Rows are points. Examples show where two turns around zero, p and q, send a point. Write where each new point lands after one turn and then the other. Backwards means that the second turn is done in reverse. Each puzzle has new turns, and all numbers are rounded.

Turn p:
[ 11 -36   4] -> [ 31   8 -20]
[ 8 27  6] -> [ -8 -14  24]
[ 14 -18  -6] -> [20 12 -3]
[ 11 -16 -19] -> [13 24 -1]
[15 48 10] -> [-15 -24  43]
[-59  -5   5] -> [-41  -7 -43]
Turn q:
[  3 -31  -4] -> [ 28 -14   4]
[-30  35  -7] -> [-21  41   5]
[ 26 -17  12] -> [  6 -31 -10]
[ 16 -21  30] -> [ 12 -25 -29]
[-14  34 -30] -> [-25  28  29]
Where do these land?
q, then p: [ 11  -9 -14] -> [ 15 -10  -9]
q, then p: [-17  -4 -13] -> [  2 -15  16]
q, then p backwards: [-16  51 -14] -> [-20  23 -46]
p, then q: [-19 -35  14] -> [ 1 -8 41]
q, then p: [41 -4 27] -> [  9  35 -34]

Turn p:
[-13 -45 -25] -> [ 7 29 44]
[34 22 15] -> [ 10 -38 -17]
[-25  -9   9] -> [ 1 27 -7]
[ 4 32  1] -> [-18 -18 -20]
Turn q:
[-20   6 -52] -> [-12 -54 -10]
[12 20 33] -> [28 25 15]
[ 10 -14 -14] -> [-21  -5   6]
[ -2 -12  32] -> [  5  32 -10]
Where do these land?
p, then q: [-10   1  -8] -> [11 -3 -7]
q, then p: [  9  38 -31] -> [49  7  9]
q, then p backwards: [ 23 -12  11] -> [-19 -12 -17]
q, then p: [-14 -30  64] -> [-59 -39 -15]
p, then q: [ -2  13 -14] -> [  1  -1 -19]
q, then p: [ -6 -10 -22] -> [ 0 22 12]

Turn p:
[-16 -19   1   6] -> [ 15   7 -14 -14]
[-23  13  -2  26] -> [  2 -27  -8 -24]
[ 40  -8  23 -12] -> [-26  23  -9  32]
[-29  45  -8 -24] -> [ 25 -44  26  16]
[-13   9 -28  13] -> [  4 -12  19 -26]
[ 42 -41  15 -10] -> [-19  53 -16  18]
Turn q:
[ 50   3 -13  18] -> [-47  -8 -14 -24]
[-38  -7  24  10] -> [24 -9  5 38]
[-41  19  21  22] -> [ 24 -32  21  30]
[ 22 -24 -26  12] -> [-14   0 -38 -16]
[43 -3 -1  1] -> [-39  10  -7 -14]
[-20  -8   3 -39] -> [29 33 10  1]
[-16  20  -8 -24] -> [ 23   7  22 -15]
Where do these land?
p, then q: [-27 -11  -4  20] -> [ -1  28  -3 -22]
q, then p: [ 37 -22  26  16] -> [ 24 -30  -2 -35]
q, then p: [  1 -13   1 -20] -> [-10 -17  13   6]
q, then p: [ 18   5  49 -23] -> [ -4 -49 -30  -1]
q, then p: [ -4  25 -50  19] -> [23 49 12 21]
p, then q: [-25  17 -22 -12] -> [-27  23  -4  16]

Turn p:
[  6 -28 -11   0  18   8] -> [  5   7  13 -24   7 -21]
[ 14 -38  -1   6 -45  -8] -> [  8  50  22  -6 -19  19]
[-46  -8 -17  -2   6 -12] -> [-11  -4  28  15  39   1]
[14 56 10 14 28 18] -> [ -9 -36 -57   3  -1  -9]
[ 30  11  -5  11 -11   8] -> [ 12  13 -28  -9 -12   6]
[ 20  18  -5 -16  19   5] -> [ 21 -24 -16  -7  -5  -8]
[-61  -6  22  -7  12  -9] -> [-41 -24  38  23  18  -1]
[ 16   5  -2   4  11 -19] -> [ 14   2  -9  12  -5 -18]
[  8  -9   9 -10 -40   7] -> [  3  17   9  -5 -22  33]
Turn q:
[-14 -25 -23 -10  -6  35] -> [ 10  22  -9   8 -28 -35]
[  9   6   3 -25  -1  20] -> [  6   2  -4  -7 -31  10]
[  4  19  14 -24  17 -26] -> [-10 -30   1  11  -5  31]
[-45  28 -19   9  -9 -15] -> [-36  24  16  35  13   4]
[ 24 -33  -7  -1 -17  11] -> [  8  -2 -21 -29  -7 -27]
[  5  24  -9  37   1 -14] -> [-4 18 -2  1 40 17]
[ 16 -26  26  -1  -9  25] -> [ 24  -6  11 -33 -16 -17]
[  3  13   0  51  31 -29] -> [16 -3  2 16 62 16]
[ -3  -5  15 -38  -6  -6] -> [-14 -25   6  -3 -31   2]
Where do these land?
p, then q: [ 16 -31  15 -10 -17  -9] -> [-19   3  18 -29  -8  18]
q, then p: [ 13  -2  27  20   2 -18] -> [  1 -18  17 -19 -13 -22]
p, then q: [  4  10   5  -5 -15 -26] -> [  6  18   1 -18  19   1]
p, then q: [-12   8 -97  26   1  29] -> [ 55 -15 -46  54 -21  49]
p, then q: [ -3   8   4   8 -16 -16] -> [ 4 21  5 -2 14  3]
q, then p: [  7   2  -5 -14  29  20] -> [ 11  24 -21 -14  -8   9]
p, then q: [  5   3   5  -3 -13  29] -> [ -3  10  -3   3 -30  -8]
q, then p: [  6  10  21 -22  19 -10] -> [-12  17  10 -29 -10   6]
q, then p: [-36  -8  24   0  11   1] -> [-26  13   2  13 -29 -13]
